Each row of a before or after table is a point. One or more steps were done to the points. Then noise was added and the rows were shuffled. The steps act on columns, c1 being the first. What was done? A step turns or swaps two columns, mirrors them in a line or flattens them onto one, adds a multiple of one to another, or multiplies or shifts one. Angles are multiples of 10 degrees, from the lower column toward the higher: turns from -170 to 170, lines from 10 to 170 but not 90. Use the fewest steps. Two steps may share a column if one is a turn and the other turns, adds or multiplies; they go together, in the order done. Otherwise the lowest column goes first.

Before:
[[-31  55]
 [-25 -38]
 [-13  -6]
 [-25  42]
 [ 41  45]
 [-13 -20]
 [ -7  -2]
 [-17 -21]
 [ -8 -14]
 [ -8  18]
 [  5  46]
 [ 47  -2]
 [-26  39]]
After:
[[ 48  36]
 [-22  62]
 [-16 -16]
 [ -5  18]
 [-16 -15]
 [-18  42]
 [ 14  42]
 [ -2   1]
 [-11  -2]
 [ 46  -7]
 [-11 -12]
 [-32 -31]
 [-19  45]]
Steps: turn c1 and c2 by -10 degrees

Before, 11 rows:
[[  7   6  48   7]
 [  6 -17  19  22]
 [-15  13 -28 -19]
 [ -6   4 -25 -13]
 [-32  -5 -19   6]
 [ -2  -3 -27  28]
 [ 15  -5   2   3]
 [ 26 -22   9  -2]
 [ -5 -11 -18   6]
 [ 10   9 -13 -32]
 [ 22  -7  11 -17]]
After:
[[-21  27 -38   8]
 [-11  -1 -36   6]
 [ 10  -1  97   6]
 [  1  -1 -54  29]
 [-14 -14  40  21]
 [  4 -17   3   6]
 [  3 -20  19 -15]
 [ -2   5 -51 -13]
 [ -6 -32  21  -2]
 [ 10  -4 -25 -29]
 [  3  20 -55 -18]]
Steps: turn c1 and c2 by -60 degrees; multiply c3 by 2

Before (9 x 8):
[[-30 -33 -52 -11  42 -56  -5 -21]
 [-26 -36 -33  13  26  31  21  14]
 [ 19 -35 -28 -23  13 -34  -7  41]
 [-34  34  34   0  35   0   2  35]
 [-16 -23  43 -10  21   7   8 -11]
 [-20  34  18 -14   0  13   1   2]
 [ 56 -21 -30  26  35   1  38 -44]
 [ 54  -8 -34   2  58  32   9 -41]
 [-28 -39 -18  10  11 -49 -42  19]]
After, 9 rows:
[[-20 -33  19 -12   7  73  -1   5]
 [ 38  38  -3  13 -17  10 -43   0]
 [ 29  32  -3 -20 -19  26  -6  -3]
 [ 43   0 -45   1 -57  92  12 -24]
 [-23  26 -49 -16 -47   4  -5 -28]
 [-28  20  28  -9 -23  63   8  16]
 [-36 -37  40  -1 -29  60   2  22]
 [  0  13 -43  25 -40  64  35 -23]
 [-60  30 -18  15 -34  94  20 -12]]
Steps: add -1.5 times c7 to c1; turn c2 and c5 by 170 degrees; flatten c3 and c8 onto the line at 30 degrees; shift c6 by 60

Before (8 x 11):
[[ 13  47 -18 -20  30 -55 -26  -6  32   7   2]
 [ 19  50   2  15  23  17  -2  16  16  -4  33]
 [-32  42  21  40  13  21 -16   2  59  49  58]
 [ 28  19 -13 -28 -46  31  22 -64  53 -24  28]
 [ 33 -32  45 -18 -30  22  22   7   7 -33  21]
 [-25  17 -30 -27 -19  31   2  19 -23  -8  27]
 [-32  31  -1  51  45 -21 -37   9 -21  10  34]
 [-18  30  14 -11   1   1  20   4  -4 -41  -7]]
After:
[[ 18  46   2  15  24  26  -5  15  15  -4  33]
 [-18  30  13 -11   2   6  19   7  -4 -41  -6]
 [ 28  14 -13 -28 -45  34  33 -58  54 -24  27]
 [ 34 -37  43 -18 -28  17  20  11   7 -34  20]
 [-32  34  -1  50  45 -16 -38   3 -20  11  34]
 [-32  37  20  39  13  27 -16   0  58  49  57]
 [ 13  56 -17 -20  29 -46 -25 -11  31   8   2]
 [-25  11 -30 -27 -20  35  -2  18 -23  -7  27]]
Steps: turn c2 and c6 by 10 degrees; turn c7 and c8 by 10 degrees

Before, 11 rows:
[[-20  54  13  22  -8  31  11   9   8  36 -14 -31]
 [ 27  -6  57 -14  35  14 -24  66  30   8 -41  -9]
 [ 23 -47  -4  -8  -2 -19 -18  -8 -10 -28 -26 -44]
 [-24  -1  -6  -9  42   7 -10  42   8 -15  36   1]
 [ -3 -14 -31 -39  12  32  31  10 -69  -2  28  -6]
 [-23   1  36  33   5   0   9  19   1 -42 -29 -24]
 [ -3  58  30 -38  -4  36 -45   8  37 -25   2  -5]
 [-41 -44  15   4  22  12  -4 -22   2   2 -57  -7]
 [-59 -32  -2  10  18 -43  36   3  49 -41 -36  57]
 [ 42  -8  70 -29  44  36  -8   9  35  12  28 -32]
 [-31  21 -36  27  -9  54  10 -25 -32  17  11  48]]
After (11 x 12):
[[-32  19  17  27 -11  54  20  -5 -33  20  11  46]
 [ -2  59 -11 -40  -4  36 -36  13  35 -24   2  -5]
 [ 23 -48   4  -7   0 -22  -8   5 -11 -29 -27 -44]
 [ -2 -14   7 -41  13  29  42 -27 -69   1  28  -4]
 [ 45  -6 -23 -28  42  34   2  39  36  10  27 -35]
 [-57 -34   0   8  18 -44  44  -2  47 -38 -37  59]
 [-26   1 -11  -9  43   7  -4 -38  10 -14  38   2]
 [-25   0 -17  33   6   1  18   5   2 -40 -31 -25]
 [ 26  -6 -33 -15  32  14 -16 -14  30   8 -38 -11]
 [-20  53  -8  21  -8  29  21   5   8  33  -9 -31]
 [-40 -46   2   2  22  13   5  30  -1   2 -55  -9]]
Steps: turn c3 and c8 by 140 degrees; multiply c3 by 0.4; shift c7 by 10

Before (9 x 18):
[[-15  12  -5 -17   8 -30  24 -35  -4 -20 -18  -2   6  15 -10  21  27  -3]
 [ 12 -23 -19   5  18  12 -31  13  20   9  19  -6   7   2   2 -31   6  15]
 [  5  -9  27  -2  37 -16   0  13 -11  -9  25 -13 -31   0  32  27  -6  32]
 [  3  -3 -12   1  16 -29 -22 -22  -8  30  -4 -15  19  24   6   1  56   1]
 [ -6 -21 -24 -14  10  32 -13 -14  29   2  19  13  24   0 -25  31  32  22]
 [-45  -2 -24  29  23   5   8  24   9 -11 -11 -12 -40  18 -33 -26  -8 -11]
 [ -7  19   8  -3  11  -2 -24  22  24   6  17 -18  20  -3 -17  20  -5  19]
 [-30  17  10  29  -2  38 -38 -34  39 -15  11  32  26 -27  23 -12  16  16]
 [-10  -7  11 -12  28  -5  27 -31 -21  43  11  13   0 -41 -33  16  30   6]]
After:
[[-29  17  40   5  -2 -12 -38 -34  39 -16  10  97  24  -5  35  -2  16  16]
 [ 14 -23  16 -17  16   2 -30  13  20   9  18 -17   6   3   1  36   6  15]
 [  5  -4 -28   0  15  13 -21 -21  -7  32  -1 -45  19  21 -10   8  55   0]
 [ -6 -21   0 -48  10 -50 -14 -14  29   4  17  38  23 -18 -19  -4  31  21]
 [-10  -5  -9 -22  27  -1  28 -33 -21  43  11  40  -1 -51   1 -19  29   5]
 [ -7  19  -9 -29  11  -7 -25  22  25   6  15 -55  18 -11 -10 -20  -5  20]
 [  5  -9 -13 -49  37   8   0  14 -11  -8  25 -39 -32  22  24 -37  -6  32]
 [-44  -2   6  46  23  -1   8  24   8 -10 -11 -35 -40 -11 -34  33  -6 -10]
 [-15  12 -37 -11   9   3  24 -36  -6 -19 -19  -6   5   5 -18 -10  28  -2]]
Steps: turn c3 and c16 by -130 degrees; turn c3 and c6 by -130 degrees; add -1.5 times c18 to c4; multiply c12 by 3; turn c14 and c15 by -40 degrees

Before (10 x 24):
[[  4  56 -59 -32 -15  14 -19  17  -4   5   7  12 -26  -2   5  11  51  -2
   78 -25 -10  44 -10 -17]
 [-39   5  15 -10   1   7   0  -5  47   9  12  -1 -63 -13  -8  -4  22  15
   15  18  30   7 -11   2]
 [ -2   6 -20 -18   1  56 -14  37  -9 -24   3  42 -50 -38  -7  52  37  18
   39 -62 -12  41 -22  33]
 [-14 -24  -4  31  -6  23  29  10  43  16  -5 -15 -23  16  28 -31   8 -23
   11  28  11 -29  -8  -6]
 [ 29   0  18 -26  27  -9 -45  59  -7 -15 -21 -13  21 -56 -31 -32 -36 -18
   22 -26  29   7   8  32]
 [ 12 -31  46  54  12 -11  -2   3  21  34  20 -13  16   8  26   2 -24 -18
  -15   8  26 -16  13 -27]
 [  4 -23  15  52 -25   1  38  -5  46   3 -26   1  11   9  19 -27  38  12
   -9  13   8  -4  31 -40]
 [  8 -47  65  40  13  53 -43  61   5 -71 -42  38  30 -84 -41  29  24 -46
  -26  36 -50  50  31  28]
 [  7 -27 -16  -9  14  11  34 -17  35  17  23 -17 -32  -4  24 -22  20   6
   18  26  41  24  -7   5]
 [-30 -32  32  24  37  -6 -15  16  -8   1   6 -36  27  15  -4 -21  31   0
  -30  13  15 -32  45 -16]]
After (10 x 24):
[[  7 -12 -12   5  -3  25  25  12  43  16  -1 -24 -23  14 -44 -26   8 -21
   12  21  10 -25 -19  -5]
 [ 27  42 -14  -9  -5  56 -12  44 -18 -24   4   1 -47 -38  37  52  42  22
   39 -66 -16  42  -7  38]
 [-28  35  85 -98   9  51 -42  63   3 -38 -47 -45  -1 -88  52  35  21 -45
  -28  35 -46  49  23  27]
 [  6 -18 -24  17  13   6  40 -18  39   9  18 -28 -32   0 -10 -20  19  10
   25  27  43  21   5   5]
 [-25   2  15 -21 -22   1  39  -5  47   5 -28 -21  10  14 -53 -26  33  20
   -7  12   4  -6  14 -43]
 [-10 -16  31 -20  12 -20  -2   5  29  41  25 -32   5   9 -66   7 -26 -22
  -16   6  28 -18  16 -29]
 [  8  13 -54  26 -19  16 -19  19  -2 -10   4  55  -6   1  19  11  54   2
   79 -24 -14  47   5 -18]
 [-53 -32  33 -19  35  -1 -12   7  -4  10   5 -35  28  13 -25 -24  38  -2
  -28  13  19 -27  -8 -16]
 [ -4  -1  11  -3   7   2  -4  -2  47  18  14   7 -71 -16  18  -2  19   8
   11  16  32   9 -39  12]
 [  2 -16  22 -21  23 -14 -48  60  -4  -8 -17  -1  21 -55  70 -31 -33 -21
   22 -27  21   4  31  31]]
Steps: turn c1 and c23 by 70 degrees; swap c2 and c12; turn c3 and c10 by 20 degrees; add -0.3 times c3 to c13; add 0.7 times c14 to c15; turn c4 and c15 by -140 degrees
